Every row gives one point. Each copy is the shape, with its points in the same order, turned, moved and blurred by noise. Say if it was mirrored as well.
In the rows, zero is written as 128.

Shape (7 x 3):
[[124  89 157]
 [ 97  74 130]
 [ 96 123 138]
 [155 150 107]
 [107  97 115]
 [143 209 100]
 [129 107 121]]
Copy 1 (7 x 3):
[[110  81 132]
 [ 95  90 168]
 [ 94 125 133]
 [163 147 120]
 [113 113 163]
 [158 200  94]
 [131 111 147]]
Copy 1 is: mirrored
Copy 2 (7 x 3):
[[103 103 154]
 [ 70 105 125]
 [ 84 148 129]
 [145 152  90]
 [ 92 118 110]
 [152 214  88]
 [115 115 107]]
Copy 2 is: only turned

Shape (7 x 4):
[[ 64 118 154  83]
 [161 126 147 113]
 [146  96 130 147]
 [174 112 103 113]
 [170 202 155  68]
 [124 177 146 114]
 [131 145 131 145]]
Copy 1 (7 x 4):
[[116 179 191 119]
 [110 100 127 131]
 [118 111 131 177]
 [151  97 106 147]
 [ 94 119  92  51]
 [ 86 154 111 109]
 [ 99 141 110 153]]
Copy 1 is: mirrored
Copy 2 (7 x 4):
[[139 182  55 149]
 [149 128 128 126]
 [126 101 115 158]
 [120  93 124 107]
 [160 185 156  73]
 [126 184 141 126]
 [111 145 135 155]]
Copy 2 is: mirrored
Copy 3 (7 x 4):
[[ 60 126 119  84]
 [155 114 149 119]
 [137  95 129 157]
 [176 111 109 131]
 [169 173 181  67]
 [124 166 160 114]
 [127 143 139 148]]
Copy 3 is: only turned

Shape (12 x 6):
[[ 83 141  99 169  94 156]
 [162 122  99  97 117 113]
 [136  83 126 165 129 182]
 [107 130 144 190 139 101]
 [152 134 148 140  69 184]
 [155 117 109 143 163 132]
 [138 124 110 144 168 109]
 [151 143 102 104 129 112]
 [148 158 128  81 113 190]
 [105  83 156 116 159 135]
 [128  88 121 145 199 136]
 [182  87  88 165  76 107]]
Copy 1 (12 x 6):
[[ 93 160 115 170  95 157]
 [125 117 141  76 121 117]
 [ 80 132 172 143 151 183]
 [110 140 154 189 139  97]
 [146 148 174 132  96 194]
 [106 135 145 115 172 124]
 [108 128 133 127 169 103]
 [134 126 125  92 127 113]
 [166 123 117  97 125 195]
 [104  67 148 150 158 145]
 [ 83 102 141 138 200 130]
 [ 81 161 200  90  95 114]]
Copy 1 is: mirrored
Copy 2 (12 x 6):
[[ 75 140 187 161 132 111]
 [151 121 146  80 113  95]
 [114  75 158 166 137 156]
 [117 129 119 181 127  80]
 [136 122 171 153  75 174]
 [153 111 130 128 155 112]
 [140 118 115 136 156  88]
 [149 137 141 102 119  91]
 [129 158 143  96 109 181]
 [ 94  97  85 120 129 128]
 [126  84  99 132 182 115]
 [165  65 184 135  92  79]]
Copy 2 is: mirrored
Copy 3 (12 x 6):
[[105 159 118 162  80 156]
 [152 125  97  84 119 101]
 [138 101 118 151 136 181]
 [117 133 140 185 138 100]
 [166 113 159 121  69 164]
 [151 133 110 127 168 125]
 [133 143 109 134 167 106]
 [145 145 107  90 128  98]
 [149 149 155  61 106 164]
 [ 93  90 138 117 165 131]
 [118 117 114 134 203 135]
 [184  94  68 152  87 110]]
Copy 3 is: only turned
Copy 4 (12 x 6):
[[ 74 110 126 159  89 171]
 [142 132  72 112 131 124]
 [117  82 100 195 148 151]
 [115  90 173 133 128 135]
 [144 138  97 206  93 145]
 [135 107 110 124 170 155]
 [126 107 125 110 169 145]
 [140 140  90 106 137 133]
 [127 189  75 179 141 154]
 [ 92 105 115 161 178  94]
 [107  82 120 136 210 140]
 [173  63  78 131  88 137]]
Copy 4 is: mirrored

Shape (11 x 8):
[[ 98 110 155 161 119 128 114 121]
 [160 115  66 117 124 173 124 134]
 [ 84 128  68 122  84 130 135 122]
 [138 184 174 166  75  85 106 131]
 [138 171 138 179 122  72 116 121]
 [106 145  90 104 137 188 153 140]
 [127 116  91  88  98 143 172 134]
 [121  86  78  85 110 169 151 134]
 [139 135  88  96 120 151  92 175]
 [129 121  90  85 153 124 116 154]
 [116 146 149 197  99  88 138 170]]
Copy 1 (11 x 8):
[[ 91 106 165 170 127 129 117 145]
 [170 128  89 134 118 176  84 123]
 [ 84 117  64 152  87 146 121 133]
 [103 171 161 193 104  73 109 153]
 [115 144 125 192 145  73 116 147]
 [124 148 102 114 126 208 126 144]
 [137 122  87 117  94 158 161 128]
 [145 104  84 115  88 190 130 126]
 [152 135  98 113 100 150  77 184]
 [140 118  85 108 140 136  98 166]
 [116 130 147 219 124 103 128 184]]
Copy 1 is: only turned
Copy 2 (11 x 8):
[[122 148 165 140 112 160 128 104]
 [166  94  74 143 129 132 120 147]
 [101 138  76 136  81 154 145 133]
 [ 95 185 181 148  94  76  88 117]
 [141 206 148 141 112  89 113 105]
 [104 107  80 141 162 152 136 147]
 [113  95  93 119 115 118 166 154]
 [131  76  82 117 119 156 160 147]
 [139 117 105 121 125 136  93 195]
 [151 136  95  92 137 139 127 172]
 [124 195 176 184  94 113 138 142]]
Copy 2 is: mirrored
Copy 3 (11 x 8):
[[102 116 164 136 124 100 115 129]
 [146 113  79 120 125 183 130 118]
 [ 91 119  76 114  92 113 141  99]
 [145 168 173 125  53  81  87 141]
 [166 171 149 137 101  74 107 133]
 [ 93 142 102 123 118 184 170 119]
 [123  98 100  91  89 151 177 114]
 [107  78  88  92 120 170 160 109]
 [125 132  89  95 111 174 115 172]
 [130 132  96  76 143 144 153 157]
 [142 131 149 167  70  75 122 167]]
Copy 3 is: only turned

Shape (12 x 9):
[[131 109 100 163  89 158 165 157 121]
 [136 104 146 175  99 129  90 129 112]
 [124 140 161 144 135 163 110 141 156]
 [139 105 109 175 152 158 137 141 145]
 [138 150 146 163 136 139 144 160  89]
 [116 127 182 141 140 147  31 114 126]
 [126 177  99  87 153  75 161 154 136]
 [122 114  99 168 116 178 158 119 101]
 [171 201 130 162  95 161 137  88 131]
 [131 103 114 181 131 152 168 114 150]
 [186 105 114  94 136 138 132 154 116]
 [128 116  96 129 147 104  29 161 154]]
Copy 1 (12 x 9):
[[158 108 113 160 109 166 162 159  98]
 [147  97 142 167 117 132  79 132 106]
 [139 138 155 143 148 165 100 143 153]
 [154  89 131 168 168 169 137 146 126]
 [144 145 148 148 154 131 124 163  83]
 [112 114 161 130 143 141  20 113 138]
 [133 157 100 105 178  76 174 138 149]
 [133 105 129 162 132 185 156 130  79]
 [166 191 134 181 137 158 123  80 110]
 [149  88 147 184 149 169 165 128 125]
 [201 103 122  89 159 134 133 132 110]
 [133  90  71 124 166 116  51 135 164]]
Copy 1 is: only turned
Copy 2 (12 x 9):
[[132 134 114 167  80 177 133 179 125]
 [125 125 170 172  98 135  82 132 126]
 [107 152 157 134 141 167  95 153 167]
 [138 130 105 177 132 168 115 141 158]
 [130 156 150 174 142 157 125 166 101]
 [ 92 141 180 130 148 125  31 101 146]
 [155 176 112  99 151  77 158 172 136]
 [110 147  98 169  93 176 122 139 113]
 [141 218 164 158  97 174 134 106 158]
 [131 118 108 178 112 168 152 139 159]
 [186 115 136 104 131 155 118 146 114]
 [166 136 119 134 131  78  28 140 161]]
Copy 2 is: only turned
Copy 3 (12 x 9):
[[159 155 145 141  91 165 142 164 117]
 [150 135 154 179 100 101  95 131  92]
 [132 100 134 169 140 108 146 132 124]
 [172 135 135 173 158 152 127 145 121]
 [145 152 139 155 128 119 168 141  69]
 [102  81 136 181 139  68  84 103  87]
 [136 184 108  74 169  88 169 145 122]
 [156 148 132 152 110 184 129 120 101]
 [165 148  68 170  87 113 170  90 122]
 [174 155 152 167 137 161 138 123 143]
 [194 110 129  87 136 117 137 142  87]
 [134 113 110 135 167  69  50 175 112]]
Copy 3 is: mirrored
Copy 4 (12 x 9):
[[125 127 124 157  84 154 155 178 115]
 [145 116 171 160 123 123 104 155  97]
 [121 144 168 129 150 167 104 152 154]
 [148 114 139 153 153 161 155 166 131]
 [ 99 153 118 155 140 118 114 180 129]
 [140 141 202 116 174 144  52 130  98]
 [134 213 123  91 129  92 168 145 166]
 [117 127 100 156 126 168 151 153  88]
 [131 175 100 192 109 159  97  99 150]
 [121 109 135 168 130 164 174 140 129]
 [161 116  94  95 119 123 125 164 152]
 [212 166 194  93 158 134 117 170 109]]
Copy 4 is: mirrored

Shape (14 x 11):
[[133 139 141 124 118 147  66 183 133 109 147]
 [137  72 129 164 160 139 126  78 147 147  57]
 [168 119  98 130  79 129 103 143 129  71 162]
 [107 144 174 130 129 156  97 138  59 117 135]
 [130  98  95 153 154  90 114  88  96 185  94]
 [134 149 137 110  76 171  96 131 135 126 160]
 [115 101  99 149 150 109 164 127 127 157  70]
 [182 103 127 144 167  98 162  94 144 149  83]
 [112  94 166 133 102 105 123 127 108 143  91]
 [114 156 135 108 108 166 105 141  89 113 112]
 [151 169 149 148  74 138  88 157 114 124 107]
 [144 148  99 122 115  84 113 108 187  91 163]
 [179 131 124  82  83 129  99 163 155 114 156]
 [ 98 130 169 173 118 173 124 151  72 159 139]]
Copy 1 (14 x 11):
[[159 152 141 129 121 137  52 164 135 138 167]
 [152  49 163 144  93 130 127  87 170 141  84]
 [194 142  82 120 100 106 100 136 130  93 189]
 [112 135 172 134  99 137  86 159  64 118 155]
 [133  64 134 114  97  79 117  97 109 188 100]
 [156 166 105 151 123 151  97 120 103 117 159]
 [124  71 137 124 103  95 154 144 162 161  95]
 [183  81 178 118 114  90 158  99 163 156  93]
 [135  95 141 166 112  95 107 151 111 122  96]
 [123 156 138 117 102 145  99 153  99 112 140]
 [161 179 135 155  66 126  82 151 117 132 138]
 [161 148 107 126 133  69  98  89 177 122 186]
 [202 171  90 129 152 117  89 151 132 117 146]
 [112 114 168 174  97 155 113 165  66 159 154]]
Copy 1 is: mirrored
Copy 2 (14 x 11):
[[152 136  88 104 103 149 108 183 168  94 138]
 [166  98 125 182 138 127 195  88 158 108  54]
 [132  95 143 108 110 132  62 158 131  74 128]
 [171 169  98 119  81 134 160 134 125  91 166]
 [150 110  97 180 143  90 174 114 103 160 100]
 [134 136 126  98  74 161  92 137 163 129 138]
 [108 124 119 175 145 123 191 141 126 127  67]
 [166 122 172 168 177 113 179 127 132 133  71]
 [136 123 128 138  80 102 187 138 141 124  97]
 [142 177 102 106  90 149 131 132 123  99 122]
 [163 164 124 148  66 124  91 169 152 112 115]
 [109 107 149 121 162  87  73 135 183 116 123]
 [145 110 151  72 119 138  73 179 156 128 116]
 [144 154 107 170  59 168 177 150 126 112 170]]
Copy 2 is: mirrored

Shape (17 x 12):
[[ 82 135  90 140  94 179 115 112 138 132  98 101]
 [114 116 116 136 155 123 144 110 162  94 128 140]
 [188 125 120  96 122 113 126 113 145 109 150 139]
 [ 87 119  95 162 131 137 179 138 143 137 134  72]
 [169 128 110 133 167 155 103 152 135 115 135 134]
 [125  84 113 149 168 199 125 138 170  77 131  74]
 [131 165 171  89 109 133 106  89 116 114 158 137]
 [126 120 154 195 131 154 128 158 131  81 133 121]
 [119  93 129 131 107 153 161 152 109 180 113 164]
 [ 80 110  99 117 103 162 142 140 103 125 150 105]
 [111 158 108 164 148 157 165 151 151 117 121 132]
 [161 124 132 123  93 168 196 121  58 154  99 145]
 [136 163 133 100  87 110 143 107 190  74 122 173]
 [102 115 165 121 120 129 140 165 164 124  23 121]
 [121 129 129 150  79 106 156 139  82 157  73  78]
 [158 153 102  91 136 151 117 134  74  97 158 178]
 [163 157  78  67  64 130 202 128 108 170 158 100]]
Copy 1 (17 x 12):
[[ 87  92  75 103 128 195 127 144 136 126  89 126]
 [141 147 115 134 138 166 133 103 141  96 120 151]
 [177 155 104 114 130 122 113 122  97 135 134 150]
 [ 93 131  82 158 148 186 167 102 126 107 111  79]
 [122 132 107 147 150 141  94 148  86 104 148 147]
 [ 96 148 115 141 160 211  55 112  92  81 107  96]
 [147 117 141  70 151 124 114 100 119 165 130 152]
 [138  83 157 163 134 189 115 124 107 105 139 109]
 [ 82 132 132 137  88 150 181 147  88 138 102 154]
 [ 78 112 106  85 134 171 160 120  93 111 110 106]
 [117 123 123 167 172 185 150 143 122 112 109 145]
 [133  95 138 133 113 129 177 134  51 141  44 140]
 [197 159 126  93 144 184 146 143 159 134 120 175]
 [121 135 154 146  95 158 127 196 180 121  69 102]
 [116  72 100 142  94 119 176 145 117 148  79  73]
 [144 103 131  84 162 112 133 147  56 103 133 194]
 [142 158  59  85 148 129 224 140  49 174  89 120]]
Copy 1 is: mirrored
Copy 2 (17 x 12):
[[106 147 139 142  92 186 141 107 130 147  87 118]
 [161 126 135 119 152 152 123 127 165 115 135 113]
 [181 133 132 128 117  96 120 126 121 151 180 118]
 [ 79 112 150 137 132 165 162 143 153 114 130  82]
 [154 188 127 120 161 132 149 136 125 157 163 121]
 [157 170 156 127 144 222 144 170 128 128 151  81]
 [163 151 148  96  95 107 110  85  89 100 140 137]
 [136 182 125 134 139 145 141 183 134  81 117 117]
 [104 124 182 158 147 114 147 142 123 153 110 175]
 [ 95 108 136 130 128 171 145 128  88 128 120 129]
 [121 151 133 108 138 150 181 138 171 115 125 127]
 [136 123 171 193 119  92 204 115  96 123 120 165]
 [202 108 118  83  79 110 115 127 164 124 117 138]
 [161 145 192 117 133 121 147 156 152 157  32  92]
 [ 92 128 152 181 109  84 161 126 111 130  72  78]
 [170 144  96 115 153 112 163  95  77 139 159 170]
 [101  63 148 137  69  86 195 104  97 166 175 125]]
Copy 2 is: only turned
Copy 3 (17 x 12):
[[102 147 118 131 112 158  76  90 164 153 112  99]
 [138  93 120 129 118 116 160 110 163 121 119 108]
 [186 131 133 106 118 143 159 131 107 129 143  92]
 [ 84 148 106 146 137 145 147 137 187 163 116 131]
 [189 101 121 146 154 148 117 133 126 142 109 111]
 [157  88 148 143 131 180 109 155 224 144 105 120]
 [126 107 146  90 152 161 124 103  94 101 173  97]
 [145 117 166 172 136 147 125 118 164 102 130 171]
 [ 95 123 117 131  89 130 114 147  92 176 111 175]
 [100 130  79 127 119 168  90 131 160 128 138 130]
 [106 117 125 184 131 152 144 111 146 139 106 121]
 [104 142 118 102  93 194 145 126  73 147  85 180]
 [138 122 156 148  75 121 157  85 121  92 154  60]
 [ 85 131 189 155  85  90  91 150 134 111  66  99]
 [ 86 206 130 106 126 139 106 131 118 125  85 156]
 [179  88  81 118 130 184 125 113  70  96 133 113]
 [109 205  80 107  92 190 168 153  72 162 138  88]]
Copy 3 is: mirrored
Copy 4 (17 x 12):
[[143  88 130 126  95 172 149  61 141 134  90  85]
 [110  98 127 147 170 147 145 102 108  80  98 122]
 [126 116 110 118 165 111 113 114 161  59 136 149]
 [160  71 116 131 122 159 129 132  78 128  74  95]
 [141 145 101 124 159 170 145 143 158  83 122 115]
 [191 105 125 144 150 206 160 112 116  50  95  75]
 [115 138 156 135 148 116  93  78 133 105 170 123]
 [146 120 150 175 125 198 152 142 109 102 124 142]
 [150  90 137 106 147 117 191 124 133 164 135 137]
 [143  82 131  97  95 155 144 106 100 119 137  91]
 [131 109 111 125 153 198 133 121 100 138  89 132]
 [173 146 113  86 119 109 179 101 106 159 136 180]
 [ 80  90 148 126 162 153  94  60 138  77 106 183]
 [136 121 215 118 162 148 169 111 144 135  30 133]
 [159 115 153 126  73  95 145 132 124 160  76 138]
 [101 159  99  85 136 144 154 110 132  87 181 135]
 [166  77  89  37 112  90  89  98 115 128 130 163]]
Copy 4 is: mirrored

Shape (17 x 12):
[[140 155 100 144 141  92 143 120  83 124 196 175]
 [ 85  92 145  67  89 143 147 139 130 173 160 102]
 [115  74 104 159  91 112 137  94 108 123 102 126]
 [138 134 137  97 133 102 177 182 125  62 146 130]
 [155 129  77 157 164 105 122  93 136 125 128 161]
 [150 141 104 141 145 137 127  90 133  88 141 192]
 [141  83  65 137 147 158 151 126 145 141  89 108]
 [166 178 116 105 153  78 133 163 130 109 136 142]
 [167 168 127 127 110 104 160 126 147 102 168 156]
 [ 59 140 141 105 114 179 123 134 108 166 102  78]
 [122 154 172  84 174  85 145 162 158 105 161 143]
 [140  92  71 141 106 175 107 127 115 151  97 154]
 [183 143 167 112 137  84 120 173 153  85 156 114]
 [ 59  90 118 152  73 145 148 165 151 170 115 125]
 [175 155 185 120 157 106 184 162 130 122 144 134]
 [ 89 133 116 111  87 137 159 130 151 145 136  85]
 [ 79 106 140 132 117 171 136 162 139 143 163  69]]
Copy 1 (17 x 12):
[[130 136  94 105  83  89 177 104 103 158 126 200]
 [114 142 163  41 152 166 104 122 123 106 149 144]
 [ 79 110 134 151 119 172 164 108  95 102 124 129]
 [159 186  94 121 135 119 120 150 117  85  98 186]
 [118  94  83 163 111 100 153 107 121 155 126 135]
 [137 121  82 155 114 112 165  71 147 134 102 154]
 [107 110  89 145 164 156 144 144 125 121 147  85]
 [142 150  73 119 107  82 104 150 114 134  86 170]
 [167 138 106 116  79 100 144 123 128 104 103 162]
 [ 95 183 184 102 153 163  97 122 120 160 153  95]
 [165 143 123 108 145  74  72 128 124 115 106 193]
 [ 99 117  95 138 141 194 162 119 127 169 116 102]
 [193 141  93 129 104 119  75 135  87 101 100 178]
 [105 120 190 114 145 195 132 171 149 143 146 141]
 [197 157 128 115 147  79 122 144  84 110  95 155]
 [110 149 162  98 111 153 115 150 140 107 160 119]
 [140 164 158 107 150 179 101 140 118 138 192 143]]
Copy 1 is: only turned
Copy 2 (17 x 12):
[[ 96 147 132 132 111 155 131 154  67 156 158 177]
 [105 109 170  93 162 142 145  91 152 223  99 100]
 [ 99  95 118 124  87 136 166  75 154 134 119 153]
 [ 86 158 145  63 101  98  98 171 127 144 119 113]
 [140 139 132 145 112 122 161 131 121 108 164 183]
 [149 163 140 109 100 159 124 127 124 104 166 180]
 [139 121 128 104 128 119 217 129 176 116 121 127]
 [139 135 141 116 115  87 106 188 100 152 146 146]
 [125 149 172 104  73 126 113 156 116 168 169 153]
 [153 107 131 140 139 166 147 108 158 186  66  61]
 [110 170 185 123 146  87  74 162 118 151 126 120]
 [159  80 122  97 129 170 185 118 159 124 122 160]
 [110 111 185 102 107  79  82 173 118 132 163 113]
 [ 93  89 153 129 121 165 162 128 208 189  72 136]
 [121 145 214 107  90  94 116 176  97 138 103 119]
 [120 132 145 121 110 136 160 126 177 206 118  94]
 [ 87 108 161 126 142 170 153 134 170 176 115  58]]
Copy 2 is: only turned
Copy 3 (17 x 12):
[[112 143 138 140 149  73 126 118  71 105 181 186]
 [136  98  86  80 130 148 102 153 154 111 188  96]
 [ 85  56 114 104 133 158 163 112  83 118 118 124]
 [160 180 115 104 198  95 138 123  85 116 132 118]
 [116 112 119 176 141 114 135  89 101 131 113 195]
 [114 148 134 151 122 121 122 103  71 100 101 185]
 [115 103  99 171 157 196 146 137 107 154 129 136]
 [165 151 113 137 175  59 131 113 110 143 121 156]
 [155 172 129 128 118  85 148 107  93 115 153 153]
 [ 98 110  94  92 120 143  83 210 143 169 136  97]
 [159 182 131 102 176  78 112 115 171 109 131 144]
 [137  77 114 160 121 171 106 157  77 141 119 158]
 [191 155 157 122 180  65 134  95 121 131 123 112]
 [136  67 114 104 127 159 159 208 141  92 148 114]
 [163 184 172  92 166  99 147 107 131 154 150 148]
 [117 122  80 105 110 121 152 158 144 126 159  96]
 [122 117 137 133 138 139 119 192 151 111 170  76]]
Copy 3 is: only turned

Shape (16 x 12):
[[180  95 115 148  91 125 111 188 114 101 109  69]
 [177 141 111 114 120 144 120 159 138  97 121  48]
 [126 126 129 111  76 171  81  96 132 109 160 107]
 [133 176 149 110 145 149 126 128 126  79  71 133]
 [171 150 125 124  52 164 132  67 156 137 119  96]
 [107  73 126 117 145 122 111 120  92 118  89  72]
 [107 125 145 143 119 107 148 166 163  77 121 131]
 [125 134  81 104 137 178  90 120 106  98  67 135]
 [178 127  62 147 143  98 121 127 191  99  77 131]
 [104 183  89 156 150  84 139  99 171 143 129  91]
 [149 134 113 129 134 128 135 143 144 109 107 135]
 [130  87 125 144 149 132 191 123  89 124 111 102]
 [148  99 127  69 152  79 128  74 145  97 107 111]
 [103 150 202 134 141 137 130 151 167 171 138  81]
 [136 115 184  47  98 114 148 183 132 148  94 109]
 [158 144 134 130  91  85 133 118 137 178 132 145]]
Copy 1 (16 x 12):
[[159 158  94 149  80 110  87 145 105  96 131  65]
 [158 191 116 133 109 125 123 104 137  86 149  84]
 [123 136 134  98  72 161  96  66 142 127 129 125]
 [146 133 158  94 137 152 168 130 100  78 127 135]
 [153 155 164  71  89 166 108 112 192 152 123  87]
 [123 125 126 137 152  94 107  89  83 134  95  91]
 [ 76 111 118 140 113 133 149 156 136  81 133 114]
 [180 111 109 112 130 181 141  87  83 107 100 124]
 [173 116  91 136 149 147 136 152 181  59  72 105]
 [105 158 137 137 205 160  97 135 195  99 119 133]
 [142 124 112 118 128 137 138 142 140 102 120 128]
 [124 106  98 104 168  85 124 136 112 155 148  85]
 [117 141 116  82 149  77 142  92 155  96  55 129]
 [100 166 185 176 118 114 147 127 146 148 161 141]
 [106 203 131 118  80  99 184 159  91 156  96 121]
 [129 156 130  99 117 128  94 179 166 151 104 155]]
Copy 1 is: mirrored
Copy 2 (16 x 12):
[[121  68 154 160  94 153 164 107 118  62 172 147]
 [ 91  83 130 153 122 150 141  71 121  77 187 108]
 [131 114 109 161  87 118  75 114 120  94 124  75]
 [108 167 117 120 159 157 118  63  94  88 123 137]
 [158  94 103 147  93 141 122  50 149 113 106  61]
 [ 97  82 140 114 132  83 151 117  70  80 118 129]
 [120 178 121 119 112 137 167 128 129  89 161 133]
 [ 90  99  99 124 154 164  94 105  86 105  92 146]
 [116  93  78 110 168 152 169  99 183 111 145 162]
 [ 78 143 105 138 141  80 170  80 171 163 140 113]
 [127 126 120 124 141 153 141 103 128 115 151 135]
 [141 105 136 124 139 116 193 112  51 128 145 112]
 [140 104  91  64 148  70 124  84 116  91 159 124]
 [102 169 210 131 131 104 145  99 143 106 146  62]
 [125 131 201  49  86 144 126  78  99  88 165 114]
 [168 120 158 119  99 110 137  79 161 158 138 132]]
Copy 2 is: mirrored
Copy 3 (16 x 12):
[[185 112 133 148 114 110 171 164 108  59 124 118]
 [177 163 132 120 120 103 169 129 136  80 137  95]
 [167 149 133  96  83 153  90 126 138 116 146 159]
 [105 151 135 117 168 137 119 101 174  71  92 126]
 [174 165 104 113  54 158 118 107 149 125  76 128]
 [128  71 120  84 136 129 132 118  97  90 140  95]
 [120 106  91 166 142 113 147 117 173  86 143 161]
 [132 154 109  79 176 164  92 153 126  75 108 112]
 [149 149  51 168 158  89 105 149 141 103  89  86]
 [ 70 170  66 154  97 103 125 106 134 133 142  88]
 [134 139 104 149 156 127 132 128 141 107 109 129]
 [131  89 101 141 151 165 171  77  90 104 122 111]
 [144 105  94  91 153  72 105  75 128 141 100 115]
 [ 92 109 167 150  93 141 166 115 189 152 153 105]
 [131  92 157  89 144 108 206 139 168 142  89 159]
 [110 133 117 158  93 117 137 132 112 163  76 152]]
Copy 3 is: only turned
Copy 4 (16 x 12):
[[166 144  91 204  79 133 130 198 122 140 161 114]
 [154 161 130 172 104 137 143 185 151 118 165  80]
 [111 156 100 136 103 170 130  87 135 104 178 113]
 [126 166 133 145 146 142 123 146 124  92  75 114]
 [ 93 188 147 146  76 103 157  96 167 113 162 119]
 [125 105  73 169  96 122 139 152 110 121 113  57]
 [105 107 136 160 127 140  95 178 115  99 124 154]
 [146 155  87 133 119 162 181 127 155 123  65 102]
 [149 112 112 176 132 101 158 184 220 103 125 153]
 [ 77 123 129 128 186  97 110 162 189 158 152 106]
 [140 135 128 153 129 121 142 156 153 109 118 139]
 [111 110 111 148 118  83 183 179  78 124 126 109]
 [132  96 112 121 113  73 119 142 157  45 120  88]
 [104  99 198 159 129 136  78 122 114 160 134  82]
 [154 109 171 122  35 117  95 155 104 123 101  97]
 [133 120 138 116 101  70 102 120 147 157 149 151]]
Copy 4 is: only turned
